Every row gives one point. Two turns around zero, p and q, are shown by what they do to some points. Where does a point land after both, in the order given? Backwards means that the second turn is done in reverse. Each puzzle has new turns, and all numbers are rounded.

Turn p:
[-13 -40] => [-38 -18]
[-27  26] => [ 0 37]
[59 -6] => [ 36 -47]
[-19  20] => [ 1 28]
Turn q:
[-13 -54] => [ 43 -35]
[-6 40] => [-39  12]
[31 49] => [-31  49]
[-13  -2] => [ -4 -13]
[  1 -33] => [ 30 -13]
Where do these land?
p, then q: [ 24 -19] => [ 29 -10]
p, then q: [-35 -31] => [-23 -41]
q, then p backwards: [11 49] => [-50  -7]

Turn p:
[-2 -6 -3 -1] => [-5 -1  4 -1]
[  4  20 -27  -6] => [-2 34 -4 -5]
[-69  -1 -19  28] => [-17  14  41  61]
[ 76 -40  17   4] => [-24 -44 -51 -51]
[-13  10  29 -54] => [ 45  -7  34 -28]
[ 4 17  4 28] => [  4   3 -24  23]
Turn q:
[ 45  26  -3 -15] => [ -1  -1   2 -54]
[ 5 29  5 42] => [-27  43   3  -6]
[-17  -2 -25  12] => [ 17  19 -13  16]
[-17  21  62 -16] => [-61 -33  -6   5]
[ 18 -16  -2  17] => [ 8 11 26 -2]
[-34 -59 -37 -40] => [ 64 -39 -11  42]
Where do these land?
p, then q: [ 13 -11  -9 -27] => [ -2 -29 -14  -6]
q, then p: [-62  -4   7 -30] => [-64   5  -7  26]
p, then q: [ 22 -16 -59  25] => [ -4  13 -61  30]
q, then p: [ 23 -12  46  -1] => [ 14 -39  31  10]
p, then q backwards: [ 4 43 15 32] => [-42  -5 -36  -1]
